Rows are points. The window is the flat piece filled in between its corners: a triangle in 3 columns, a solid with four corners in 4, and so on. A path goes straight from each point to the next, and from the last back to the first. After which points does the path pass through the window?
In the rows, zero is written as 128.

Window (3 x 3):
[[120 126 168]
 [139 139 148]
 [ 59 102  85]]
Path:
(1): [ 64 149  91]
(2): [64 65 90]
(3): [88 84 91]
(4): [ 56 131  86]
(5): [126 183 183]
(6): [184 111 154]
(7): [140 101 144]
(8): [118 176 143]
(9): [ 97 153 145]
(10): [121 101 156]
(11): [ 86  71 104]
(12): [ 57 133 109]
Through the window after points: 1, 7, 9

Window (4 x 4):
[[ 96  66 199  83]
 [ 98 131 102 154]
 [129  82 121 132]
 [143 187 158 109]]
Path:
(1): [132 121 165 153]
(2): [ 80 153 150  59]
(3): [ 96  99 172  73]
(4): [121 103 189 115]
(5): [114  71 216 115]
(6): [ 79  77 159  53]
(7): [ 97 132 104 127]
(8): [109 127 121 170]
Through the window after points: 3, 5, 7

Window (8 x 8):
[[162  50 107 146 147 154 185 139]
 [135  84  73 137 123 112 213 119]
 [102 195 235 147 187 106 145 147]
 [ 90 167 173 193 139 144  85 104]
 [ 55 123 149 146 115 114  67 168]
 [105 137  65 122 127 145  77 175]
 [171  96 126 150 162  59 136 135]
 [ 43 142 160 143 206 100  55 129]]
Path:
(1): [ 80 144 181  99 172 110  77 119]
(2): [ 89 123 176  94 126 102 104  95]
(3): [ 93 166 113 216 167 105  90 178]
(4): [114 107 123 211 176 154 148 189]
(5): [ 99 128 101 104 116 150 105 128]
(6): [143 103 177 100 191 107 115  83]
(7): [ 87 102 107 173 154 131 127 167]
(8): [ 96 124 127 212 151 103 129 181]
(9): [119  92 103 107 118 132 116  96]
(10): [105 145 160  91 131 127 107 128]
(11): [ 90 170 166 214 186  71 103 157]
(12): [ 84 158 168 206 153 110 103 166]
(13): [ 96 140 157  77 147 125 108 135]
(14): [112  80  95 107 110 144 132 101]
(15): [126 142  98 174 168  91 174 176]
(16): [ 51 142 131 214 197 101  94 167]
Through the window after points: 6, 12, 14, 16

Window (9 x 9):
[[208 144 163  83  53  94 169 104 112]
 [204 130 128 110 164  72 126  78 109]
 [139 135  97 207 159 117 183  96  85]
 [130  63 134 197 108 115  73 120  68]
 [ 94 125 218 119 176 153  91 202 166]
 [141 102  72  34 113  99 174 110 199]
 [101 148 175 158 150 126 223  38 128]
 [ 86 119 117 105  82  85 105 163 122]
 [117 172  69  92  64 168 135 128  70]]
Path:
(1): [160  80 156 111 161 113 199 156  52]
(2): [121  97 159 141 173 121 211  86  75]
(3): [109 151 157 161 111 123 154  65 145]
(4): [148 164 103 134 106 104 115 150 188]
(5): [ 78  54 113  48 101  93 163 110  75]
(6): [140 116 124 136 144 112 177 110  88]
(7): [135 150  98 197 145 120 124 109 159]
(8): [137 164 116 212  94 176 117  84 162]
(9): [144 108 141 128 153  91 147 118  89]
(10): [119  95 135 113 147 118 144 134  90]
(11): [116 138 103 151 120 132 115 119 136]
(12): [138 184  99 150 112 103 124  96 170]
(13): [139 105 149  79 163 120 198 127  76]
(14): [129  85 109 105 141 148 207 103  73]
(15): [153 198  66 112  39  80 100  82 146]
(16): [154 169 102 155 105 100 122  68 140]
Through the window after points: 2, 4, 6, 8, 16

Window (12 x 12):
[[ 96 115  57 151 212 137 144 120 199 121 138 152]
 [105  98 129 133 137 180 135 181 114 216 133  80]
 [107 110 137  64 105  58  76  75  92 129 137 146]
 [140 114 216 125 132 164  67  83  75 120  49 124]
 [166  86  90 205 113  98 130 110 191  86 109 121]
 [138  94  89 249 113  51 179 124 131 150 121 203]
 [169 180  95 153  80 123 103  55 103  88 144 134]
 [190  24 120  73 161  58 141 138 134  85  73 180]
 [180 165 166 134 152 123 123 100 177 152 129 122]
 [ 75 178 145 128  95 110  57 144 117  41 134 192]
 [183 134 132 170 218 115  67  73 128  75 127 115]
 [112 148 129 193 144 136 172 144 164  54 109  93]]
Path:
(1): [131 132 137 131 144  99  92 127 131 130  91 128]
(2): [130 157 113 142 139  54  93 136 130  90  61 125]
(3): [150 110 146 161 124 137 105  71 143  77 140 170]
(4): [118 123 119 160 152 120 134  79 149  95 177 160]
(5): [153 135  91 175 139  86 128 153 154 119  93 131]
(6): [121 131  69 150 174  99 116 112 163 119 100 122]
(7): [133  96 119 184 148 131 153 121 168 101 146 165]
(8): [114 108 141 165  90 138 159  94 100  96 220 140]
(9): [136 161 120 143 165 107  60 110 162 129  44 126]
(10): [170 163 136 134 152  97 109 136 159 132  81 120]
(11): [138 105 144 164 157 153 144  55 162 128 197 152]
(12): [141 109 145 154 142 130 129 102 146 102 138 135]
(13): [157 120  85 176 120  90  75 121 151 128  25 115]
(14): [149 156 132 135 138  95  84 120 111 138  51 112]
(15): [124  76 199 121 136 176 118  73 127 112 165 154]
(16): [138  82 160 132 148 159 127  85 125 102 142 147]
Through the window after points: 6, 10, 12, 14

Window (14 x 14):
[[ 68 151  56 133  99 140 138 102 137 102 165 106 103 134]
 [111 110 135 113 155 130 114 201 160 168 129 103 127 118]
 [169 154 148 165 119 140 193 216  70 187 167 118 105 141]
 [111 159 121 140 217 153 158  90 180 128 140 135 122 149]
 [205 165 108 249  82 128  93  70 125 134 188 126 105  86]
 [ 64 156  89 123 168 126 112 116 143 134 153 189 188 152]
 [165 181 155 207  98 168 102 169  70  93 154 148 159 142]
 [174 136  90 185 196 130 150  62  92 135 122  82 145 157]
 [159 142 155 140  91  96 123 100 134 113  88 127 169  73]
 [146 163 119 138 124 131  67 128  80 111  68 198  84 155]
 [206 102 131  91 191 118 150 160 176 124 181 151 217  86]
 [110  92 115 219  85 112 142 153  95  93 183 146 128  48]
 [110 142 196 135  91 174  95 123  48 128 133 164 127 120]
 [161 162 114 186 166  48 104 127  60  90 154 125 107 142]]
Path:
(1): [154 184 109 148 183 137  91 143  85 131 179 115 120  62]
(2): [134 137 117 176 124 135 127 128 115 120 151 158 135 161]
(3): [139 124 140 166 125 113 133 136 123 130 157 148 135 151]
(4): [126 193 109 161 131 152 113 163  77 116 144 134 124  51]
(5): [163 179 115 131 170 144  75 121  80 125 120 162 121  71]
(6): [146 124 146 169 129 106 135 137 116 120 142 147 154 146]
(7): [162 127 139 161 119 115 134 105 126 113 165 137 144 146]
(8): [174 152 111 174 162 130 119 138  93 129 131 116 130  82]
(9): [126 167 112 164 136 144 109 114  83 119 154 127 113 103]
(10): [136 119 139 171 115 115 149 124 149 143 101 141 143 187]
(11): [123 111 132 135 127 115 134 129 135 118 135 165 147 167]
(12): [109 180 108 161 145 146 122 141  97 141 163 143 150 109]
(13): [114 198  55 154 179 111 130 132 109 108 138 148 127  65]
(14): [144 126 127 161 127 122 125 121 138 130 144 123 149 140]
(15): [153 104 105 153 125  93 124 102 155 113 119 150 126 200]
(16): [114 179 111 143 129 150  99 135  86 120 132 158 117  98]
Through the window after points: 11, 15

Window (14 x 14):
[[186 181 130 162 131 184 117 152 121 134 170 183 143 119]
 [ 82 217  94 116  73  90 149  98 139 135  76 131  71 139]
 [130 218 146 137 203 115 150  94 210 106 107 106 160 121]
 [ 89 156 166  55  73 146  69  82  90 108  83  87  80 149]
 [144  83 170  66 149  51 189 113  67 138  80 132 227 168]
 [203 173 105 152  79 231 151  86 158 146 183 124 175  56]
 [163 105 170 116 165  84 170 116 153 158  95 176  93 188]
 [100  63 128 121 138 136  81 195 189 133 128 203 134  50]
 [133  62  67  73 136  98 113 116 120 153 174 144 189  86]
 [125  82 107 102 108 222 111 186 101 144 133  80 123 155]
 [154 119 181 157  94 111 117 133 148 105 134  75 117 174]
 [103  64  80 166 180 118  86  76 162 174  60 124 154 128]
 [196 153 181  76 114  81 139 101  67 137 103  42 151 109]
 [ 42 105 125 153 123  93  84 107 200 228 153  62 157  97]]
Path:
(1): [157 133 132 154 125 173 142 121 107 139 146 134 132 104]
(2): [162 164 110  99 107 166  95 144 176 144 147 134 170 128]
(3): [147 160 127  87  37 141  33 138 178 173  74 134 126 168]
(4): [103 128 110 116 146 115 176 111  99 122 132 115 126 112]
(5): [113 134 143 214 138 109 206 113  76 114 146  85 135  88]
(6): [144 101 124  18 144 157  32 135 215 181 111 136 172 164]
(7): [165 127 159  58  86 163  67 119 168 194  91 104 117 146]
(8): [ 50 152 133 148 126  96 139  83  63  41 116  99 106 134]
(9): [ 90 139 121 135 129 136 167  79  83 118 145 113  99  65]
(10): [172  89 140  90  98 118  79 147 163 178 116 109 180 166]
(11): [155 133 131 111 120 136 110 139 166 147 115 113 138 148]
(12): [ 77 101 124 137 132 147 120 107 116 137 127 117 123 123]
(13): [ 87 112  78 172 153 127 148  75  77 121 222 109 160  43]
(14): [176 132 141  50 120 119 102 140 194 156  67 141 160 163]
(15): [164 121 140 120 115 119 101 145 171 162 129 163 182 128]
(16): [121 103 121 130 158 117 151 115 125 142 115 118 125 112]
Through the window after points: 1, 3, 7, 13

Window (14 x 14):
[[161  66  99 102 124 122  84 140 163 101 105 114 116  63]
 [127  82 118 149  99 126 150 125 161  99 122 141 151  79]
 [ 96 107 128  58 118 124 141 130 127 143 103 136 188 174]
 [178 138 179 169 136 120 110 146  99 124  78 132 139  93]
 [138 131 118  95  84 162 157 158 133 175 115 138 137 172]
 [148 161 164 124 110 151 115 174 160  94  76 175 137 111]
 [ 98 134  79  88 144 141 145 124 123 155 128 182 139 173]
 [138 134  94  98  83 124 110 133 126 123 146 160 173 183]
 [145 116 129 106 106  84 121 155 144  88 140 112 113   7]
 [150 101 112 130 107 103 138 167 123  49  87 113 100  75]
 [126 114 212 138  94 144  99 139  91 123 100 171 101 128]
 [146 171 202 157 102 109 112 116 150 123  69 142  92 148]
 [ 71 137 101 113 123 150 117 174 143 158 140 132 166 208]
 [111 144 139  87 129 194 133 103 113 132 145 124 157 193]]
Path:
(1): [120 136 103 110 100 146 100 139 126 124  98 123 145 112]
(2): [133 104 138 101 148 117 175 152 153 138 155 161 143 196]
(3): [162 133 114 104 150 131 173 187 159  43 148 186 118 158]
(4): [109 144 162 132  88 128 100 110 112 176  83 127 144 124]
(5): [115 136 123 114 104 134 113 144 134 105  93 136 124  77]
(6): [194  98 164 130 140 115 118 146 138 122 133 127 142 141]
(7): [168 122 179 132 128 107 134 144 139 143 129 150 135 121]
(8): [109 142  91 131 101 168 100 145  97  85  55 128 141 101]
(9): [116 123 132 111  90 145 112 115 128 132  78 136 128 117]
(10): [151 130 122 119 166 110 137 172 154 120 163 156 134 164]
(11): [120  96 164 115 139 114 133 157 182  94 183 120 133 154]
(12): [156 134  70 113  71 139 102 116  92 138  56 165 154  93]
Through the window after points: 5, 7, 9, 11

Window (14 x 14):
[[140 103  82 119  77 109  91  98  75 138 108 136 140  72]
 [110  51 121 159 120 202 102 124  87 151 155  63 151 152]
 [ 84 224 133 173 120  91  93  96  94 180 144 183 156 128]
 [141 204 171 155  88 200 137  60 168  74 131 126 105 112]
 [ 50 110 179 216 194  65 103 216 111 134 212  54  99 112]
 [217 202 133 117 100 138 160 130 124  97 163  77  83 158]
 [109 185  92 138 151 169 168 126 147 140 141 124  49 107]
 [124 156 140 106 119 160 111 171  97  91 202  25 171  70]
 [108 129 162  94 143 155 144 115  89  46 111 210  88 179]
 [ 90 105 146 100  56 193 207 127 141 155 150 140  88 125]
 [ 83 160 128 158  84 190  38  77 130 130 124 172  58 200]
 [ 92 226  86  83 101  80 134  88 103  95  51  64 210 120]
 [134 106 142 119 146 151 111 183 126 140  79 141  95 104]
 [164  76 173  71 152 108  99 117 138  85 203 167 141 136]]
Path:
(1): [ 90 157 105 184  71 103 147 169 151 138 141 153 191  93]
(2): [127 167 158 103 153 144  86  68  74 122 132 153  80 152]
(3): [131 173 153 141 109 148 159  56  70 168 143  88  42 102]
(4): [110 171 108 122 128 170 105 172 199  46 136 140 180 132]
(5): [165 171  83 152 107 125 115 184 140  71 128 121 160 144]
(6): [110 150 176 113 128 160 135  80 100 173 143 118  60 117]
(7): [117 129 150 111 156 139 108  70  76 162 132 110  98 120]
(8): [126 142 122 154 104 157  87 157 138  92 150 127 136 143]
(9): [ 81 142  53 136 104 147 109 176 157  95 199 184 112 190]
(10): [122 143 176 129 140 125 123 106  79 153 114  92 111  91]
(11): [121 111 157 102 164 147 142 112  97 147 133 107 105  74]
(12): [130 159 119 144  90 137 123 175 137  85 136 109 146 143]
Through the window after points: 1, 3, 5

Window (14 x 14):
[[127 162  42  95 167 134 155  86 144 149 158 142 145 132]
 [130 113 197 140 161 107 148  49 148 142  87 146 128 147]
 [ 66 146 125  67 176 201 128 151 160 125 191 115 123 196]
 [ 74 121  34  94  88 212 122 109 150 129 143  44  90 181]
 [121 157 159 182  43 111 111  95 173 106 153 129 164 149]
 [ 75 113 179 185  93 130 124 122  55  72 104 157 106 139]
 [127 195 122  89 198 166  90  85 122  90 187  25 161 176]
 [ 91 117 117  55  70  46 149  90 151 108 168 102 158 133]
 [182  98  88 128  99  91  87  99 133 163 152 147  84 150]
 [124 134 163 164 129 104 198  96  99 131 149 131  94 196]
 [227 152  54 104 158 117 120  48 134  40 129 173 179 184]
 [ 86  90  74 163 216 162 106  10 115  61 139 173  71 160]
 [159  84 123 162 100  48 167 167 201  98 116 145 153 133]
 [ 32 177 109 126 170 128  32  79 106 132 127 126  99 216]]
Path:
(1): [107 101 117 150 119 113 126 119 143 128 142 128 143 166]
(2): [132  76 153 159 130 110 107  86 114 161 164  96 211 201]
(3): [145 170  61 101 110 116 105  96 155  98 132 165  46 131]
(4): [141 176 120  73 119 108 139 109 170 111 144 121  96 144]
(5): [136 102  78 135 152 112 122  88 154 113 152 131 168 180]
(6): [102 100 107 148  94 120 100  72 106 147 170  67 187 208]
(7): [112 181 148  82 164 120 147 122 137  49 128 146  83 100]
(8): [109 157 128 111 148 135 108  66 138  99 148 121 102 162]
(9): [103 110  93 141 158 163 105  83  86 134 157 118 144 177]
(10): [137  87  79 139 123 116 139  97 124 109 153 137 178 168]
(11): [180 192 160 118 146  85 133 104 187  73  98 153  73 154]
(12): [116 151 133 103 138 132 144 138 156  77 136 134 109 152]
Through the window after points: 2, 6, 10, 12

Window (14 x 14):
[[ 60  71 109  97  76 131 144  88 198 133 188 127  96  79]
 [ 92  48 141 128 109  68 100 134 167 129 171 101  58 140]
 [121  40  74 135 100 117 110 117 151 169 131 121 129 123]
 [195 107 121  90 160 185 159 163 164 143  97 100  39  67]
 [211  98 123 115  63 164 145 145 123  78 143  64  34  83]
 [100  77 117 145 135 111 127  55 161 135 184 121  59 172]
 [176  93 117  54 157 160 139 145 104  69 135  74  62 109]
 [146 178 137  86 127 144 100 149 127 155  88 205 113 170]
 [ 97  26 167 158 142 131 124  85 148 101 147 124  81 102]
 [105 187 140 129 133 147 104 158 129 177 111 121 154 186]
 [128 196 119 127 161 117 168 185  79 130 139 175 111 170]
 [ 45 156 100 127 100 149  88 141 101 199  99 168  94 169]
 [137 189 116 115 144  94 114 126  97 144  95 127 105 119]
 [204  84 150  88 126 158 107 145  87 193 145  94  84  84]]
Path:
(1): [155 114 137  72  54  64 193  92 116 124 153  68  43 181]
(2): [144 120 126 133 184 175  85 162 127 132 122 153 118  87]
(3): [120 117 112 135 148 126 100 139 143 132 172 110  62 127]
(4): [116  49 129 106  74 125 180   7 141 147 109 144 103 182]
(5): [158 118 163  89 150 120 195 132 125 197 113 155 110 181]
(6): [102 110  76 144  86 157  38 141 123 119 142  91  90  85]
(7): [172  98  96 172 100 160  35 188 180 100 170 111 102 152]
(8): [125  96 122 106 121 123 152 116 117 144 125 117  89 116]
(9): [ 74 105 128 125 105 121 223 119 109 203 115  77  59 132]
(10): [135  96 126 124 128 137  85 130 146 119 147 123 102 123]
(11): [173 126 104 146 148 142  94 163 131 137 150 101  93  97]
(12): [133  88 166  66  78 137 165  97 104 138 108 121  59 128]
(13): [137 135 114  80 113 137 182  69 159 123  91  78  72 132]
(14): [124  89 133 170 151 150  37 213  87 167 185 198 132 116]
(15): [148 126  90 129 162 161  99 150 152 121 167 135  90 127]
(16): [104  96 144  97  93 120 141 125 129 155 107 113  95 112]
Through the window after points: 3, 5, 7, 11

Window (14 x 14):
[[132 119 168 174 155 144 160 159 112 160 135 141 166 170]
 [141 105 105 160 137  96 141 203  73 211  88 114  80  90]
 [102  62 130 134 115 196  82 147 129 129  69  89 185  60]
 [ 91  96 201 128 167  99 117 123 113 156 162 132  71 112]
 [123 113 108 101 150 207 173 115 173 135 158 171 100 166]
 [106 163 119 165 129 143 158 137 139  86 165  96  98 146]
 [249 150  98  92  95 210 136 117 204 129 137 214 157 127]
 [193 118 154  87 122 180 126 158 163 105 161  94  71 170]
 [132 123 130 143 169  95 130 155  96  91  95 114 115 172]
 [ 77 112 147 123  91 114  90 132 170 162 101 110 188 124]
 [100 131 124 121 151 106 166  49 109 193 176 115 109 142]
 [146 111 136 161 185  72 164 161 155 127 140 111 150 149]
 [ 76 157 138  77 128 134 183  99 132 117 140 104 148 112]
 [111 182 110  98 142 145  61 179 132 173 184  79 118 113]]
Path:
(1): [113 100 129 113 121 132 120 130 128 128 174 127 129  97]
(2): [152 159 133 130 133 155 140 158 161 183  96 116 120 150]
(3): [157 153 133 132 130 154 115 150 141 163  95 115 109 111]
(4): [100  84 138 110 124 126 123 164 144 118 169 126 162 141]
(5): [160 116 131 120 113 142 131 148 135 124 161 107 118 155]
(6): [123 156 174 100 214 172 148 137 185 122 121 102  52 134]
(7): [136 158 155 143 121 133  98 169 187 165  88  71  95 106]
(8): [ 88 113 123 103 128 126 143 110 114 125 154 141 177 145]
(9): [131  67 116 121 134 132 140 164 133 113 173 111 118 111]
(10): [112 179 148 129 150 167 152 110 135 196  87 157 109 161]
(11): [104 160 148 161 163 163 156 166 169 163  76 109 116 130]
(12): [121 122 122 126 121 122 129 134 121 125 166 115 130 136]
Through the window after points: 5, 7, 9, 11

Window (14 x 14):
[[ 97 138  96 147 150 101 140  95 177 106  99  82 176  60]
 [173 173 131 178 112  90 172 146 191 114  69  83 143 210]
 [ 69 144  96 137  74  93 132 109 134 198 136  65  96 120]
 [115 141 101 164 113 115 126 154  77 138 214 175 199 191]
 [128 193 108 124 135 216  46 195 160 117  84  28  53 132]
 [105 153 113 121 134 149 164 148  83 166 116 177 169 110]
 [169 129 145 195 137  95 199 172 111  83 109 150 134  76]
 [181 123 180 186 166 178  66  96  43 184  84 107 155  31]
 [146 204 186 176  62 205 117 247 238 103 167 137  98 150]
 [117 127 186 161 217 186 137 112  74 106 176 112 147 129]
 [176 129 156 168  47 140 190 122  87  84 117 199 141 105]
 [136 117 186 169 100 115 152 185  65 100  86 104 193 222]
 [ 78 139 107 159 116  78  99 108 152 156 107 174 126 114]
 [145 107 123 111 102 157 111 171 169 151 136 122  99 120]]
Path:
(1): [125 164 138 132 113 125 120 128 103 141 154 135 152 116]
(2): [163 187 152 133 104 114 125 162 117 111 139 140 134 116]
(3): [134 106 143 175 130 173 132 148 120 129 105 128 151 135]
(4): [107  85 128 202 120 175 164 143 147 170 132 116 172 152]
(5): [149 205 160 123 117  94 118 155 121  84 141 162 119 108]
(6): [ 97 179 164  70  96  71 110 207  73  79 132  40 192 130]
(7): [131 115 102 219 150 170 142 103 164 190 111 154  95 128]
(8): [147 124 120 182 131 156 171 154 110 135 106 152 139  92]
(9): [118 173 171 104 131  98  87 133  92 143 132 118 160 122]
(10): [122 170 160 107 114 122 108 150 126 142 134 125 153  89]
(11): [133  90  87 222 130 131 153 145 148 115  91 144  87 154]
(12): [101  73 109 216 122 195 146 212 155 113 139 135 120 156]
Through the window after points: 8, 10

Window (14 x 14):
[[109 134  96 161 149 186  93 183 178 126 134 124 107  78]
 [ 53 135 160  63  91 160  70 170  88 194 120 181 117 208]
 [155 142 107 204 197 150  71 127  94 135 161 143  90 110]
 [ 99 178 144 126 177 176 137 177  81 139 107  88  97  87]
 [118 128 159 146 168 165  63 108 102 102 166 108  88  39]
 [122 173 112 129  57  84  89 174 120 139 152 126  81 185]
 [217  85 175  56  82 161 185 131 177 155 102  84  97 173]
 [114  96 185 142 100 165 160 158  90 125  14  90  50 124]
 [ 97 162 149  87  93  87  57 210 115 161  59 152 160 184]
 [130 163  98  93  61 155  55 217  76 139 118 184 144 157]
 [122 139 129 182 186 166 166 110 132  33 123 105 103  89]
 [179  39 142  89  93 106 202 199 160 130 151 101 126 150]
 [122 158 209 208 122 177 163 134 108 128  91 116 102  75]
 [108 148 147 127 157 148 170 145 121 126  64 163  72  47]]
Path:
(1): [109 126 106  97 121 131 112 132  95 160 106 135 182 139]
(2): [101 140  74 135 137 106 168 100 117 154 144  45 168 142]
(3): [160 102 215 102 116 187  98 224 119 118  61 187  60 109]
(4): [151 119 206 147 135 182 150 167 124 125 100 120  55 130]
(5): [112 155 106 153  73 106 153 114 123 148 120 105 203  76]
(6): [118 117 117 142  97 149 123 161 116 134 101 130 117 121]
(7): [133 184 174 106 187 142 128 195 143 112 115 141  87 150]
(8): [138 168 155 144 160 156 158 218 137 116 111 131  74 128]
(9): [129 106 138 122  91 152 124 110 104 134 109 120 109 102]
(10): [129 107 126 104  17 136 153 115 148 165  77  85 149  89]
(11): [173 142 154 155 224 160 120 210 107  72 154 153  66 154]
(12): [140 137 166 128 150 181 138 163 138 126  95 135  48 110]
(13): [ 78 133 103 135 128  82 106 120  69 135 132 140 182  48]
(14): [102 135 136 148  95 150 143 131 110 141  84 120 105 113]
(15): [180 121 205 105 172 141 128 185 147 120 134 107  71 135]
(16): [143 137 166 149 104 156 108 189 138 112 109 150  36 119]
Through the window after points: 4, 12

Window (14 x 14):
[[119 113 149  70 108 154 127 118 156 162 117 159 105 163]
 [120 111 180 115 108  99 112 190 153 166 185 106 118 115]
 [211 148 150 179 151 124 164 159 137 150 163 197 149 206]
 [144  98 136  53 139 123 120 157 139 131 148 127 198 104]
 [ 90 118  68 143  61  90 134  73 102 126 120 142 115 162]
 [ 54 153 128 104 156 127 134  62 144 142 187 124 108 145]
 [120 146 121  69  75 108 122 114 187 123 185 116 121 136]
 [145 145  97 160 148 144 101 103 155 155 164 108 130 178]
 [ 88 131 131  83 147 101 149 119 199 130 108 115 107  65]
 [103 185 182  63 134 132 144 153 113 159 124  75 101 137]
 [103 129 185  58 137  77 117 121 150 141 115  98 111 163]
 [ 91  85 107  93 163 143 148 123 161  73 182  49  92 106]
 [202 157 115 120 133 127  54 122 117  94 173 186 102  83]
 [ 30 171 149 207 100 113 110 225 151  13   7 156  92 143]]
Path:
(1): [107 152  96  87 149 114 129 166 124 153 152 122  94 123]
(2): [138  85 221 132 102 115 119  93 176  98 110 134 170 155]
(3): [ 91 144 206 119  65 150 142  92 103  87 132 109 116 111]
(4): [126 130  45 127 171  77 109 159 190 162 135 156  93 173]
(5): [140 137  93  92 151 105  90 136 136 109 157 165 101 113]
(6): [181 149 196 158 101 154 128 124 136 131 149 132 159 137]
(7): [113 114 188 131  98 130 140 122 159 116  79  96 125 115]
(8): [ 66 170  84 109 143 104 107 186 157  91 139 178  97 145]
(9): [ 79 123  96 109 127 108 123 170 157  96 143 126 109 136]
(10): [116 145 171 154  97 133 131  83 133 105  99 107 110 134]
(11): [122 132 147 135 126 152 161 101 147  96 141 117 131 114]
(12): [109 146 103  91 137 108  91 150 145 161 157 126  99 154]
(13): [136 147  77  61 138  99  99 176 120 125 156 144  98 172]
(14): [155 134 180 157 125 133 131  92 156 125 150 151 145 106]
(15): [122 117 174 143  93 148 125 121 140  90  98 129  92 118]
(16): [102 152 132 114 130 108 115 171 147 127 131 141 120 146]
Through the window after points: 5, 7, 9, 13, 15

Window (14 x 14):
[[ 78  89 101 160 155 114 187 118 149 129 170 113 113 130]
 [ 80 168 110 162 157 100 119 100 130 168 102 112 133 114]
 [154 142  96 144 148 136  56 180 125 105 155  84  70 121]
 [135  94 153 179 157 125 117  94 112 187 136 127 123  67]
 [140 126 107  94 159 104 156  98 102 170 162 126  95 135]
 [130 118 111 122 134 136 147 154  97 145 136 122 183 135]
 [147  76 135 121 144 129 144 105 147 161  62  97 113 117]
 [135  70 141 149  96  79 103 151 157 146  64 209 116 154]
 [ 39 119 140  98 108 161  65  92 145 218 151 102 153  55]
 [ 87 128 154 139 194 136  30 152  80  24 143 114  54 130]
 [154 170 238 152 246 189  42  81 208   7 189 132  52  82]
 [104 102  87 153 116 171 112  84 113 174 126 135 129 152]
 [124 125  81 149 112  83 115  75 140  74  73 177 131  21]
 [116 133 104 157  99  60 143  49 109 108 158  70 147 104]]
Path:
(1): [ 98 146 199 164  95 143 123 162  78 103  78 119  92  86]
(2): [118 114 134 160 121 130 134 114 119 161 129 137 114 100]
(3): [152 101 116 122 232  93  37 120 130 117 135  82 159 113]
(4): [172  40  73 133 206 121  66  85 131  94 120  87 131 106]
(5): [109 143 131 145 113 111 131 117 129 129 119 150 125  93]
(6): [121 129 147 133 128 147 112 124 127 114 143 133  89 104]
(7): [125 123 113 150 183 106  74 103 136  91 122 107 123  95]
(8): [107 120 134 113 242 119  63  59 159 106 176 130 185  45]
(9): [123 138 132 168  62 141 137 142 103 137 125 110  50 160]
(10): [108 151 192 206 122 185 114 135 105 147 124 150  37  59]
(11): [120  89  60  74 170  79 119  91 159 131 124 111 177 144]
(12): [120  91  41 113 150  85 111  71 159 184 149 137 150 115]
Through the window after points: 2, 4, 6
